Rows are points. Before rounding, the points of a table are all equally far from one centre. They may lie mostly on one side of it. Write the centre, to within rounding.

Points (7 x 3):
[[-7.7  0.4  3.5]
 [-6.1 -7.7 -0.3]
 [ 2.5  1.3  0.2]
 [ 3.2 -2.9  2.3]
 [-3.3 -0.1  6.3]
 [-6.5 -7.5 -0.3]
 [-6.2  1.0  4.7]]
Centre: [-2.9 -2.2  0.3]

Points, 17 rows:
[[ -3.4  -0.7   0.7   3.8   2.4  -4.0   3.9   1.6  -0.8   0.6  -7.0   3.8]
 [ -6.0   5.1   0.8  -6.4  -2.9  -6.5   5.5  -1.4   3.5   6.2  -3.3  -6.2]
 [ -1.4   0.5   1.6  -0.6   2.5   0.2  -5.0  -1.4  -3.4   3.9   4.0  -3.2]
 [ -9.3  -4.7   3.6  -0.9   0.7  -0.1   4.3   6.3   5.2   1.5  -3.3  -1.9]
 [  2.3   1.7  -3.8  -0.7  -0.2  -0.4   6.9   5.7   0.5   6.0   0.6   4.8]
 [ -4.9   2.3   1.6  -5.5  -1.5   0.1   4.2   8.8   5.1  -5.9  -3.7   5.2]
 [ -8.8   4.3   5.8   0.2  -2.0  -9.5   6.4  -1.6   2.6   3.8   3.0   0.6]
 [  0.6   2.5   5.3  -3.7   3.9  -1.6  -1.3  -5.5   4.7   5.5   6.9   3.9]
 [ -2.1   1.1   0.9  -8.1   2.9  -1.3  -1.9   2.1  -5.3  -3.6  -1.8   5.1]
 [ -4.0   3.4  -3.0 -10.1  -3.0  -5.7  -1.7   8.4   0.7  -3.4  -3.2   1.6]
 [  0.5   3.8   6.4  -0.8   1.1  -3.3   0.6   4.6   6.5   3.7  -8.7   3.4]
 [ -2.8   2.5   3.8 -11.0  -4.9   0.8   4.8   2.0   3.7  -5.4  -3.8   3.1]
 [  4.2   2.2  -1.6 -11.7  -4.8  -4.1  -0.3   4.0   6.2   2.3   2.0  -4.2]
 [ -4.5   1.2   5.8   4.1   1.7  -2.2  -5.7  -0.4   3.5   1.2  -2.1  -3.3]
 [ -3.9  -0.5   0.8  -6.0 -12.4  -1.1   1.0   3.5   3.7  -2.7   2.8   2.2]
 [ -5.2   0.8  -2.0  -1.8  -9.6   1.3   3.2  -1.2   7.0   4.3  -2.1   2.0]
 [ -2.7   1.1   3.3  -1.6  -4.0  -5.2   5.4   3.9   0.6  11.5   2.0   3.6]]
Centre: [-2.3  1.2  1.6 -4.0 -0.8 -3.8  1.1  1.6  3.8  0.9  0.9  1.0]

Points:
[[  5.9   3.5  -6.0  -5.5  -5.9   0.0  -1.1   3.4   1.3   1.5   3.5   5.2
   -5.0  -8.0  -3.4   5.7   6.6   3.0  -2.4  -0.7   9.8   2.6  -7.7   1.5]
 [ -5.3  -5.5  -5.6  -4.9   1.0  -4.1   0.9   3.5   0.6   3.3   2.4   1.2
    2.4  -3.0  -1.9  11.7   1.6   6.9  -0.4  -0.8   1.6   5.8   4.0   2.9]
 [  2.3   4.8  -0.4  -4.2   3.6   7.6   3.9  -3.4  -5.9   1.4  -2.2  -2.9
   -3.2  -5.3  -3.2   4.9   0.5  -1.2   0.3  -2.9   2.5   9.8  -2.8   2.0]
 [  4.8  -0.4   0.2  -4.7  -2.0   3.4   0.7  -1.4  -3.9   0.5   3.0  -2.4
   -5.0  -5.6   0.4  -3.2   8.3   2.1  -0.4  -1.4  -0.2  -4.9  -3.0   0.5]
 [ -0.6   8.5 -10.0   2.4  -0.5  -2.6  -3.3  -0.3  13.7  -0.6   0.0  -1.3
    1.4  -2.3  -1.4  -1.8   4.1  -0.4  -1.1  -2.5   3.6   3.7  -2.2   7.8]
 [  3.0   1.6  -4.9   0.4   0.4  -2.1   1.9   4.3  -1.0  -1.3  -2.0   6.8
   -1.9  -5.5  -0.1   2.0  -2.0  -1.8   0.4  -0.4  -3.0  13.0   0.8   5.7]
 [ -2.4   5.5  -6.6   3.2   1.7   6.9  -0.5  -0.9   3.8  -1.3  -0.6   1.2
   -2.5   0.0   1.5   2.6  -0.2   2.2  10.5 -10.3   1.9   5.9  -9.7   3.4]
 [ -3.5   3.2  -5.6 -10.4  -5.1   3.9  -0.8   3.9   1.4   4.6   1.3   0.8
    1.2  -2.6   1.7   4.1   5.7  -7.0   6.0  -2.8   4.1   8.7   1.6   2.3]
 [  0.2   1.1  -5.4   3.1   1.0  -0.4  -4.1  12.2  -4.1  -0.9  -4.1   2.1
    0.5  -1.1  -4.7   3.3   4.3   1.0   5.6  -7.7   0.0   4.5  -1.0   1.5]
 [  4.1  -7.6  -5.1  -0.6   0.0   0.8   0.7   3.8  -4.7  -3.4   5.5  -5.1
   -0.2  -6.2  -4.3   4.2  -0.5  -0.7   7.8  -5.4   4.0   4.1  -3.9  -0.6]
 [  0.8   3.6  -2.6  -4.0   0.1   5.1  -0.2   4.0  -0.1   5.6  -0.5  -1.4
   -8.5  -3.9  -8.7  -5.5   4.4   1.7   0.8  -2.8  -1.3   5.9  -3.1   6.0]
 [  1.6   5.5  -9.3  -6.1  -2.1   2.6  -3.5  -1.3  -3.1  -4.7   4.3   4.1
   -0.2  -2.5  -7.1  -0.5   6.5  -4.7   8.0  -6.2   5.3   5.7  -1.5  -0.2]
 [  4.9  -4.0  -7.8  -5.8   2.6   2.3   0.6   3.9  -1.3   2.8   1.9   1.8
    1.1  -8.5  -3.6  -2.1  -0.5   0.0  -2.0  -5.7  -2.7   0.4   2.3   1.3]
 [  1.1   5.6  -5.1  -1.1   0.2   1.6   7.6  -3.5   3.5   1.6   3.5  -1.8
    7.0  -1.9  -3.0   4.1  13.3  -1.4  -1.3  -3.3   1.2   5.6  -4.2   4.7]
 [ -2.3  -2.8  -6.7  -2.8   4.0  -4.7   2.7   1.0  -2.4  -3.6   1.1   4.1
   -1.3  -3.1  -1.8  -3.5  10.4   8.7   3.7   1.9   3.3   4.3   2.6   0.6]
 [ -6.2  -2.4  -5.3  -2.8  -2.2   0.2  -3.0   7.3  -0.2   0.5   5.9   1.1
   -0.2  -8.8  -0.1   2.6   5.0  -3.7  -2.5  -3.0  -4.1   6.6   1.3  -2.7]
 [ -3.0   3.8  -3.1  -6.5  -4.5   1.5   2.1   6.5   2.6   2.7  -2.4   2.9
   -2.5  -5.8   2.3   3.2   3.7  -1.0   3.8  -2.9  14.0   6.2  -1.9  -1.2]
 [ -2.3  -1.4   1.0  -1.6   0.0  -2.6   5.5  -1.3  -2.0   1.8  -0.6   3.0
   -2.3  -0.8  -3.5   2.5  10.5   7.2  -1.0  -3.0  -2.0   7.0  -9.8   0.3]
 [  5.1   3.2   0.8  -9.0  -0.4   1.0   1.0  -2.6   0.4   4.8  -2.5  -2.3
   -6.6  -4.7  -5.7   4.0   7.7   0.5   1.3  -8.6   4.6   4.8  -4.1   4.2]
 [ -3.0   6.2   0.0  -0.8  -1.9  -2.3  -1.1  -3.0  -4.0  -9.4   2.9  -0.9
    0.8  -6.7  -5.7  -0.2   1.7   1.4   2.1   3.7   5.4   7.1  -6.1   3.5]
 [ -5.4   2.0  -4.8  -3.0   0.1   1.5   7.4   2.2   5.4   8.6   0.4   5.2
    5.2  -2.4   3.3   4.6   5.5   0.9   3.4  -0.7  -0.8   3.3  -2.3  -2.4]
 [  2.6  -0.4   1.5   0.3   5.1  -4.8   0.8   5.9   3.4   0.5  -1.7  -4.1
    0.4  -9.5  -7.9  -1.0   5.8  -1.2   3.1   0.2   2.4   3.8  -2.8   0.4]
 [ -2.3  -0.7  -4.4   1.0  -3.8   1.4   2.7   3.9  -1.6   4.9   2.6  -5.7
   -4.7 -10.9   3.8   3.2   7.2   9.5   3.1  -3.3   0.2  -0.2   1.2   1.2]
 [  6.0   2.2  -5.5  -4.2   1.5   2.0   2.5   4.1   4.8   4.0   1.3  -4.7
   -4.9  -0.8   6.1   1.7   3.5  -3.6   1.2  -0.1  -0.8   1.0   1.5   6.4]
 [ -4.5   3.3  -1.1  -9.4   3.3  -2.3   4.1   2.7   2.5   0.7   5.1  -0.4
   -0.9  -6.6   2.7   5.7   6.2   6.2   2.6  -3.5  -2.5   3.6  -1.8  -4.6]
 [  2.3  -0.2  -8.4  -3.2  -0.3   1.7  -3.7   5.4   3.8  -7.7   0.1   2.2
   -9.8  -5.9  -0.2  -0.3   4.9   1.9   1.2   1.5   5.3  -1.0   1.9  -0.2]
 [  3.1   1.3  -3.7  -1.4  -4.6  -5.3   0.3  -0.8   0.0  -2.3  -6.7  -3.0
   -6.7  -4.4   1.8   7.4   5.4  -2.4   3.2  -4.5   0.1  10.1  -2.7   8.0]
 [ -2.3   3.5  -8.7  -5.1   1.2   4.6   4.1  -5.9   4.5  -1.2  -3.5  -0.1
   -0.4   0.0  -5.7  -7.1   1.9   6.5   4.8  -2.8   7.2   3.6  -4.2   3.5]
 [  2.9  -4.3  -7.3  -6.0   5.6  -2.5   2.9   1.8   8.4   0.9   1.7  -0.3
   -0.1  -3.9  -9.1   3.5   7.2  -0.8   2.8   2.2   3.0   7.4  -4.5   1.9]
 [  3.7   4.0 -11.5  -0.3  -1.0   0.7   2.8  -2.2  -5.8   3.3  -4.1  -2.4
    1.3  -4.3  -0.3   1.2   6.9   0.9   3.5   3.6   4.8   9.0  -6.8   7.1]
 [  4.5   1.2  -3.2  -5.3   1.2   0.0  -1.7   0.1  -6.7  -3.6   5.2   5.2
   -4.9  -2.6   0.7  -2.3   0.0   1.9   3.5  -1.9   5.8   3.8   1.5  -3.8]]
Centre: [-0.9  1.3 -5.1 -1.0 -1.3  0.8 -0.7  0.0  1.9 -0.1  0.9 -0.2 -0.4 -3.4
 -1.3  2.4  3.7  2.3  2.3 -2.8  2.7  4.2 -2.4  2.4]

Points (29 x 24):
[[ -3.2   1.2   4.5   7.8   4.2   2.5  -2.8   2.3  -5.2   4.0  -1.2   0.5
    1.9  -1.7   0.1   2.9  -3.8   7.1  -1.3  -4.8   6.1   0.3   2.5   3.9]
 [  0.0   1.7   6.3   5.1  -1.1   4.1 -11.0   1.3  -0.8   3.2  -5.7   5.3
    2.7  -0.7  -3.8   2.3   4.7   3.7  -1.4  -1.9   9.7  -2.6  -0.5  -1.6]
 [  5.3  -2.6   0.6   2.0   0.0   3.2 -10.2  -3.3   6.2   0.2   3.9   2.1
    2.7  -1.9  -6.3   2.6   3.6   5.7  -1.6   0.0   4.5  -4.3   1.2   6.0]
 [ -1.2  -3.4   4.1   9.2  -0.1   1.7 -10.1  -0.9  -1.3   1.5  -1.8  -2.4
   -6.9   3.2  -6.6   1.4   0.9   8.1  -1.2  -5.6   5.0  -4.7   1.0   4.3]
 [  2.3  -5.0   1.4   7.4   1.7  -2.0  -5.3   0.2  -2.5  -4.2  -2.3   3.7
   -4.4   2.5  -7.3   4.0   3.7   7.3  -0.9  -3.4   4.2  -1.0   2.9   2.2]
 [ -0.2  -3.3   5.0   6.0   3.0   7.1  -6.0   1.8   2.2   6.7   0.7   0.5
   -1.3  -3.9  -7.3   4.1   3.8   8.0   0.9  -4.0   2.1  -5.9  -1.0   1.2]
 [  2.1   0.7  -4.2   3.7   0.6   5.5  -6.6   2.1  -1.0   9.8   1.3  -0.7
   -0.5   2.8  -3.1   0.8   2.0   6.5  -5.6  -1.9   2.0  -3.2  -1.2   1.8]
 [ -2.8  -1.8   8.8  11.9   3.6   2.8  -8.3   1.2   0.8   4.5   2.2  -0.1
   -0.8  -3.1  -3.8   3.0  -0.8   3.6  -1.7  -4.3   7.0  -5.2   3.1   4.5]
 [  2.5  -1.9  -3.3   6.5  -2.1   4.9  -7.1   0.6  -0.1   2.6  -5.3   2.7
   -1.3   1.2  -1.2   1.0  -0.5   9.6  -2.5  -2.4  -0.1  -2.4  -1.3   2.1]
 [  1.7  -5.6   2.4   4.0   1.8   5.5  -6.5  -4.1   4.0   1.2  -1.2   0.3
    1.5   0.0  -7.8   4.1   4.2   8.4   0.1  -5.9   3.7  -1.6   4.7   3.1]
 [ -2.1  -0.8   2.8   7.2   0.0  -3.3  -5.4   5.5  -0.6   1.3   2.4   6.2
   -6.0  -0.1  -7.3  -0.5  -3.0   7.2  -2.2  -3.8   2.2  -3.0   1.6   0.9]
 [ -1.1  -3.4   7.6   7.6   6.3  -2.2  -5.3   1.6   2.2   5.4  -3.0   2.3
    1.5   1.5 -10.4   1.4  -1.6   9.1  -3.2  -0.7   4.8  -1.2   0.9   4.0]
 [ -1.2  -3.8   6.8   7.6   1.6   2.8  -9.9   3.0  -2.0   4.9   1.6   3.6
    2.0   4.8  -5.1   2.3   0.7   3.2  -4.8  -5.1   4.8  -4.7   5.1   3.6]
 [  1.1  -3.3   3.0   5.8   2.7   4.7  -9.3   3.0  -0.9   7.3  -3.3   4.9
   -0.6   3.2  -6.3   4.1   1.6   9.2  -5.1  -1.6   4.7  -3.5   1.8   4.9]
 [ -0.1   0.6  -0.1   7.7   2.1   2.7 -11.7  -0.9   1.7   6.6  -1.2   3.5
   -4.5   3.0  -5.4   5.3   2.1   8.3  -6.5  -3.0   9.0   0.1   1.3   2.4]
 [  4.1  -8.5   3.9   3.4   3.3  -1.9  -5.1  -0.7   2.6   5.5   0.7   0.2
   -0.6   1.5  -3.1   1.7   3.5   6.4  -5.2  -3.7   6.7  -4.7   1.5  -1.5]
 [ -3.2  -3.5   2.8   2.4   6.9   5.4  -6.8  -3.9  -0.6   2.5  -3.4   3.6
   -6.9   2.5  -2.8  -3.2   1.1   4.0  -3.8  -5.3   0.7  -1.6   4.3   4.1]
 [  1.2  -4.5   3.6   5.8  -1.5   5.7 -10.2  -0.4   2.4   3.7  -2.6  -1.0
   -1.1   4.4  -3.3  -1.5   2.3   5.4  -4.2   0.9   5.3  -2.8 -10.1   0.6]
 [  0.6   2.3  -1.5   3.8   2.9   2.1  -9.6   3.1   1.8   4.1   0.0  10.2
    0.0   0.0  -8.7  -3.2   2.3   5.0  -3.8  -1.8   4.9  -1.5  -4.7   1.5]
 [ -1.5   0.8   0.5   2.7   2.1   9.3  -3.1   1.1   0.7   5.7  -1.7   5.8
   -3.6  -1.3  -6.9  -1.1   0.8  10.6  -2.7  -1.1   5.9  -1.0  -3.0  -1.9]
 [  1.7  -1.4   2.2   9.1   5.8   5.4  -9.0   3.9   2.5   0.5   0.9   5.7
    0.6   1.0  -7.8   6.1   2.0   6.8   0.5  -3.5   6.6  -1.6  -2.4  -5.0]
 [ -0.4  -2.7   5.0   6.8   3.2   5.3  -8.4   2.3  -2.2   9.8  -3.2   0.3
    1.2  -0.2  -5.9   4.0   0.1   6.6  -0.5  -0.2   8.2  -2.3  -1.5   2.4]
 [  2.5  -2.7   6.4   8.4  -0.9   0.6  -6.1   3.8   1.4   2.0  -1.1   0.6
   -3.1   6.6  -3.3  -1.9  -1.4   8.3  -3.9  -2.6   6.9  -5.6   5.2  -0.7]
 [  0.7  -3.7   1.3   7.4   5.3  -0.3  -6.9   1.7   2.6   5.1  -7.7   0.4
   -2.2   0.5  -6.5  -3.4   3.9   5.4  -1.1  -3.5   2.6  -6.4  -0.2   2.2]
 [  0.7   0.2   2.2   9.0  -2.0   1.7  -6.3  -1.2  -2.5   5.3   0.7   3.9
   -4.9  -1.6  -3.9   0.6   1.3   4.5  -0.3  -2.4   1.6  -3.0   2.3   6.8]
 [  1.8  -7.2   6.2   4.8   1.6  -0.8  -1.7  -0.9   1.1   2.1   1.3   4.1
   -4.8   3.1  -7.3   0.4  -1.2   6.9  -0.9  -4.5   3.3  -1.5   2.8   3.2]
 [  3.1  -4.5   2.5   5.3   0.8   3.8 -11.8   2.7   0.1   5.9  -1.3   1.7
   -1.0  -0.4  -4.0   4.7   2.8   9.5  -9.2  -3.0   6.0   3.6  -2.2   2.6]
 [  1.0  -0.8   1.4   5.4   5.1   5.4  -7.1   3.1   5.3   5.8   5.7   1.9
   -0.3  -1.1  -3.5   1.3  -2.2   5.0 -11.4  -2.7   8.2   3.8   1.1   6.6]
 [ -2.3  -9.5   2.8   0.6   2.7   5.5  -8.2   0.8   3.3   3.5   0.8   4.5
   -1.6  -1.2  -4.3   4.3  -0.7   3.8   0.5  -4.8   0.8  -0.3  -2.9  -0.3]]
Centre: [-0.7 -0.2  3.3  4.2  3.6  3.2 -6.8  2.1  2.5 -0.3  0.6 -0.3 -1.1  0.6
 -3.7 -0.3  1.3  3.9 -3.5 -0.7  4.3  0.6 -0.2  1.2]

Points (30 x 24):
[[  2.8  -3.0  -3.4   1.7   6.2  -3.1   3.0   6.3  -3.0   5.7  -1.2   1.2
   -5.8 -11.8   0.3   9.4  -4.8  -2.3   1.3  -0.9  -6.5   4.2   6.4   1.7]
 [  2.9  -5.6  -0.5   2.2   2.8  -7.9   6.4   1.9   5.0   5.2  -4.0  -0.6
   -7.8  -7.5  -0.3   4.4   2.3  -3.1  -5.2  -1.3   1.6  -0.2   0.9   1.4]
 [  1.3  -2.0   0.4  -4.7   0.9  -5.6   7.3  -0.2  -2.1   7.8  -3.3  -0.2
   -4.6  -7.0   0.4  10.3   5.4  -0.6  -2.8   0.5  -5.6  -3.3   2.5   1.0]
 [ -4.4  -0.9  -3.3   0.3   6.1  -7.7   1.6  -0.1  -2.1   5.7  -1.7  -0.1
    0.4  -8.3   2.1   7.4   4.4  -2.2  -6.1   2.9  -0.6  -2.9   1.3  -6.5]
 [  6.2  -3.5  -6.8  -3.4  -1.1  -6.0   2.4  -3.0   3.1   6.0  -1.3  -0.9
   -7.6  -4.0  -1.5   7.2   0.2  -0.3  -1.4   4.8  -1.8   4.5  -0.1   3.3]
 [  4.9  -2.6  -4.6   1.2   5.1  -3.5   0.9   0.8   4.0   1.3  -0.3   2.9
  -12.7  -3.1   2.7   4.9  -0.7  -2.1  -4.2  -2.6  -4.4   0.6   2.2   5.9]
 [  1.8  -0.4  -5.5   0.7   2.0  -3.1   6.1  -2.6   3.4   6.2   0.5   6.6
   -4.4   1.0  -1.6   5.4   1.3  -6.3  -0.3  -2.7  -2.4  -6.5  -1.3  -1.7]
 [  0.8  -3.3  -2.8  -2.1  -0.9  -9.0   1.5  -1.0   4.4  -2.4  -7.2   3.1
   -2.1  -9.2  -0.1   3.8  -0.2  -5.1  -0.8   1.3   2.5   1.8  -4.6   0.9]
 [  3.0  -2.7  -4.2   2.7   0.4  -6.6   6.1  -4.2   3.2   0.7   2.4   2.8
   -6.2  -9.5  -2.5  13.1   2.3  -5.3  -1.9  -2.1  -4.6  -1.2  -0.4  -1.6]
 [  2.4   0.7  -1.7  -2.1   0.8  -7.1   1.4   3.2   4.9   4.3  -3.8  -0.3
   -2.9  -1.6  -0.2   6.9  -1.8   2.9   6.4  -0.4   3.7  -2.3   4.3  -2.7]
 [  3.2  -2.6  -0.5  -0.9   3.3  -4.9  -1.1   3.9   5.8   4.8  -3.0   0.2
   -4.5  -1.1   4.2   7.5   7.4  -4.7  -1.3  -2.0   3.0  -2.0   1.1   0.3]
 [ -0.2  -3.4  -7.4   9.2   0.9  -8.1   1.9  -0.9   2.1   6.1   0.2  -0.2
    0.6  -8.1   1.5  10.5   2.9   2.2  -1.1  -0.7   1.2   2.6   1.4  -1.8]
 [  4.2   5.3  -6.2  -0.6   2.9  -7.1   4.4   3.8  -2.3  -2.5  -0.3   5.6
   -6.6  -8.5  -3.0   9.8   0.8  -4.5  -1.4   0.4  -2.8  -2.2   8.3  -3.1]
 [  5.2  -3.1  -0.6  -2.5   1.5  -8.7   5.0  -1.6  -2.3   4.6  -6.7   4.5
   -2.9  -4.8   0.1   7.9  -2.3  -4.3   4.8  -0.4  -1.1  -2.9  -0.8   2.5]
 [  6.0  -0.6  -2.4  -3.6   0.2 -10.7   1.5  -0.6   4.0   2.1   1.9   4.9
   -1.6  -9.4  -1.7   5.9   0.9  -1.2  -3.1   5.3  -2.3   2.6  -7.4   0.3]
 [  2.6   3.8  -4.1   8.4   2.1  -5.5   3.5   2.5  -5.3   6.4   0.5  -1.4
    2.0  -0.9  -1.1   9.9  -0.8  -4.5  -3.1  -0.5  -2.9  -0.6   2.1  -4.8]
 [  2.9  -3.3  -1.1  -2.2   6.9  -2.8   6.9  -4.7   4.6   5.8  -5.2   4.2
   -7.5  -7.4   3.3   7.2  -1.7  -4.0  -0.9  -3.2  -0.3  -3.2   3.3   0.4]
 [ -1.2   0.0  -6.1  -5.0   1.1  -2.3   6.3   2.0  -0.6   2.0  -4.5   1.2
   -5.3  -3.5   4.1   7.7   4.4  -3.0   0.2  -0.2   1.9  -2.5   2.0   0.9]
 [ -0.1   1.4  -4.9  -0.3   5.1  -1.2  -3.3   2.1  -1.4   5.9   9.0   4.6
    1.9   1.2  -2.1  10.6   0.0  -1.7  -4.9  -2.7   3.8  -1.2   0.0   2.7]
 [ -1.3  -3.3  -4.3   0.4  -3.3  -8.1  -3.8  -0.7   6.1   4.5   0.1  -0.4
   -7.4  -3.0   1.0   9.1  -2.3  -3.7 -10.2  -2.2   2.8   0.6  -1.2   1.8]
 [  3.2  -3.2  -2.1   0.0   2.8 -13.0   2.4  -5.2   0.4   7.0  -2.2   1.3
   -3.3 -12.2   4.1   7.6  -1.5  -1.4  -3.5   4.0  -2.5  -2.2  -0.2  -3.7]
 [  1.5  -2.5   1.4  -0.5   0.4  -9.7   5.3  -1.1  -0.6   7.1  -3.9   2.3
   -6.4  -5.8   4.2   9.3   4.8  -2.5  -1.6   1.4  -0.2  -3.9   4.8  -5.0]
 [  4.8   1.6  -4.5   5.0   5.4  -6.5  -0.8   0.2  -0.5  -0.3  -6.1   2.1
   -6.1  -8.1   0.4   8.7   2.7  -4.0   0.6   0.4  -0.2  -2.9  -0.4   1.4]
 [  5.5  -2.8  -7.9   5.1   2.3 -10.4   1.0   2.4  -1.0   8.2   1.0   2.5
    5.0  -7.5  -1.2  12.2   3.3  -5.0  -4.1   0.5   0.3  -2.3   2.3   0.5]
 [ -4.3  -1.5  -4.8   3.3  -3.2  -9.6   2.3   2.4  -0.2   0.3  -0.2   0.4
   -2.9  -9.3  -4.7   5.3   0.6  -4.7 -10.1   2.2   1.7   0.7  -0.4  -2.3]
 [  1.9   0.5  -3.2  -2.8   5.7  -8.0   0.6  -2.5  -1.1   3.1  -2.6   2.7
   -5.9  -3.6   1.2   8.1   7.1  -4.3  -4.0  -2.3   1.5   1.6  -1.2   2.1]
 [ -3.0  -0.9  -3.2  -4.0   3.4  -3.8   6.1   6.0   0.0   1.9  -0.5   2.6
   -4.8  -6.3  -2.9   7.4   4.6  -4.2  -3.3   0.2  -0.7  -0.2  -1.3  -0.8]
 [  6.6  -0.2  -2.9  -1.5   1.4  -4.6   2.2   0.2  -0.9   4.7  -5.4  -3.5
    0.8  -7.0   2.8   9.5   4.8   2.1  -2.2   0.9  -1.7  -1.2  -3.3  -1.8]
 [  2.7   2.0  -4.0  -6.5   2.1 -10.0   1.2  -3.7   1.5   6.3   3.7   9.5
   -6.8  -4.0  -3.1   8.0   1.4  -4.5  -1.2  -4.4  -5.1   5.3   5.0   2.3]
 [  2.0  -2.5  -4.4   2.9   0.9  -6.8  -4.9  -4.4   2.1   7.3  -1.6  -2.7
   -5.3  -7.8  -0.1   4.8   3.9  -1.9  -0.4  -0.4   0.6  -7.3  -0.7   3.4]]
Centre: [ 2.8  0.4 -0.3  0.3 -2.0 -2.6 -1.0 -0.7  1.3  3.2  1.7  4.5  1.2 -7.2
  1.6  4.1 -2.0 -2.7 -3.7 -0.6 -1.9  0.4  5.8  0.9]
